Each row of a before or after table is a point. One or more steps were done to the points. Then noise was added and the rows were shuffled. The steps act on columns, c1 being the first. What was done? A step turns or swaps two columns, mirrors them in a line or flattens them onto one, adds a multiple of one to another, or multiplies or shifts one. Angles are multiples of 10 degrees, from the lower column toward the higher: turns from -170 to 170, lines from 10 to 170 but not 90. Use the fewest steps. Two steps may share a column if one is a turn and the other turns, adds or multiplies; they go together, in the order done. Otherwise the lowest column goes first.
In the rows, 128 means zero.

Before (12 x 2)
[[152 125]
 [144 137]
 [146 141]
 [115 156]
 [131 153]
 [116 150]
 [118 154]
 [112 144]
 [126 123]
 [114 149]
 [149 143]
 [151 147]]
After (12 x 2)
[[ 93 171]
 [199 122]
 [119 120]
 [135 179]
 [176 148]
 [ 80 161]
 [190 159]
 [200 168]
 [ 99 181]
 [ 87 185]
 [182 155]
 [ 88 171]]
Steps: multiply c1 by 3; multiply c2 by 2

Before (11 x 8)
[[137  95 170 150  90  80 151 166]
 [118 181 111 110  75 146 104  92]
 [119  99 153 100 153 200 141 113]
 [131  90 175  45 147 172 125  88]
 [150 117 189 118 123 115 186 143]
 [120 162 124 107 143 160  81  80]
 [ 78 146 132 103 113 147 120  87]
 [140 124 117 173  70 128 142 108]
 [128 108 196 121 106 169 130 126]
 [131 122 117 150  62 118 140 139]
 [111 168 112 154  79 129 103  54]]
After (11 x 8)
[[121 140 138  96 190 119 136 128]
 [142 119  82 212 124 172 165  78]
 [146 137 107 159 108 199 159 102]
 [132 114 148 136 182 146  72  82]
 [128 183  63 137 134 116 150 134]
 [151 128  63 132 152 168 149 117]
 [176 123 143 150 148 146 108  78]
 [114 141 133  75 177 127 134  99]
 [134 144  85 100 161  80 164 156]
 [134  87 135 151 117 159  86  71]
 [139 110 150  94 171 128  85  44]]
Steps: turn c1 and c3 by -160 degrees; turn c2 and c7 by -80 degrees; turn c4 and c5 by -170 degrees; shift c8 by -10

Before (13 x 14)
[[101 163 118 185 118 108 179 175  95 119 101 143 154  65]
 [ 67 111 129 135 134 124 110 130 180 150 147 160  78 134]
 [132 159 157 140  86 155 126 149 146 107 104 172 156 116]
 [ 84 168 110 159 134  94 108 214  69 151 144 146 121 127]
 [121 135 164 101 119 108 120 119 139 116  88 188 158  89]
 [ 79 104 134 104  99 139 136 106 146 106 110 183 152 150]
 [106 194  61 152 130 102 104 183  58 195 128  99  98 126]
 [ 55 129 131 105 124 170 163 153 141 134 147 193 111  76]
 [ 96 137 134 143 113 137 148 194 123 154  72 157 182  87]
 [ 59 194  86 125 181 115  72 152 127 141 139 106  84 174]
 [ 80 145 116 133 168 142 104 119 136 173 171 158 136 155]
 [ 64  99 119 142 163 184  92 115 123 144 128 196 104 126]
 [ 81 136  63 128 151 127  75 147 147 138 159 159 119 126]]
After (13 x 14)
[[ 68 134 127 130 140 101 106 119 175 150 151 161  94 131]
 [ 52 120 130 106 124 145 161 109 141 142 148 194  74  75]
 [131 111 154 142  88 166 120 114 148 111 107 179 142 110]
 [ 81 121  60 130 147 138  74 114 145 142 157 160 141 127]
 [ 80 145 136 103  95 156 138 149 144 104 112 180 141 151]
 [ 79  87 109 161 131 100 106  52  70 145 145 147 150 115]
 [119 123 170 109 118 120 117 141 140 114  92 184 167  84]
 [ 61  93  81 122 187 114  70 116 125 142 137 108 121 170]
 [105  89  59 150 127  98 105  91  59 195 135  94 125 122]
 [ 74 121 120 131 169 147 106 135 138 171 173 154 141 150]
 [103  99 111 182 115 112 180  95  95 118  99 141 140  68]
 [ 69 145 119 139 162 180  86 137 126 144 127 195  98 128]
 [ 97 103 135 150 120 162 155  74 122 152  71 155 166  83]]
Steps: multiply c2 by 0.4; turn c2 and c8 by 160 degrees; add -0.5 times c7 to c13; turn c6 and c13 by -30 degrees

Before (11 x 24)
[[148 120 106 130 120 145 144 143  75 138 135 115  91 163 145 104 142 148
  140 134 146  57 148  98]
 [125 122 110 130 224 143 120  39 125 103 153 142  83 144 138  92 114 133
   92  66 123 159 144 118]
 [114 109 121 140 135  95 148 153 113 114 151 140 141 168  80 223 169 135
  143 130 157 138 156 126]
 [158 124 117 128 110  71 128 154 129 115 120 135 133  78 136  91 102 119
  119 113 151 158 160 119]
 [160 117 132 130 106 126 149 153 176 102 102  88  87  87 147 191 113  90
  123  85 128 144 117 151]
 [141 134 107  64 190 125 102 143 121 101 139 125 122 131 150 147 167 104
  139 131 123 165 148  98]
 [173 130  94 124 131 149 102 155 166 138 144 139  71 161 140  90  99  99
  122 141 163 155 137 123]
 [175 179  92 112 149 120 122 149 177 100 145 111 143  87 113 107  97 109
  139 125 131 156 112 125]
 [ 89 104 131 123 105 129 103 151 153 178 146 130 129 158 152  96 103  96
  141  81 128 148  62 117]
 [148 201 103 134 123 125 124  55 131 125 155 120   9 136 116  97 115 153
  111 129 127 158 100 157]
 [162 107 133 139 104 134 131 123 111  97 138 114 133 159 145 115 249 120
  122 104 135 113 149 132]]
After (11 x 24)
[[149 202 100 135 124 117 123  57 138 126 155 109  80 237 115 100 115 172
  107 131 128 145 100 126]
 [ 87 102 133 124 107 140 103 148 141 182 148 134 121 126 150  90  89 108
  141  81 125 151  63 150]
 [175 180  91 115 152 147 120 151 140 102 144  82  89  97 111  93 151 124
  141 124 133 158 113 149]
 [116 110 123 137 136  76 149 152  95 114 151 154 186 132  79 215 117 133
  144 131 157 137 155 123]
 [142 132 104  66 189 220 103 146 120 102 138 121 158 148 148 148 144 105
  137 128 123 174 149 140]
 [173 129  90 122 129 156 103 153 144 139 145 155 101 179 139  83  84 118
  126 138 163 153 136 157]
 [147 119 108 130 122 143 144 140 127 139 139  94 144 174 143 124 103  91
  140 137 149  69 147  80]
 [128 119 109 132 227 139 119  41 140 104 151 165 109 170 136  95 110 131
   92  65 122 162 145 124]
 [159 124 121 127 112  74 128 152 140 112 121 148  85 104 136  95 156 129
  120 114 151 158 161 138]
 [160 107 134 142 107 117 132 122 130 100 139  91 243 163 144 121 161 124
  122 102 131 113 149 133]
 [164 119 132 129 106 128 152 153 112 102 101  28  80 158 148 166 158 135
  121  83 130 135 119 175]]
Steps: add -1.5 times c4 to c6; flatten c9 and c16 onto the line at 110 degrees; multiply c12 by 2.5; turn c14 and c17 by -60 degrees; turn c13 and c14 by -70 degrees; turn c22 and c24 by 20 degrees; turn c18 and c24 by -60 degrees
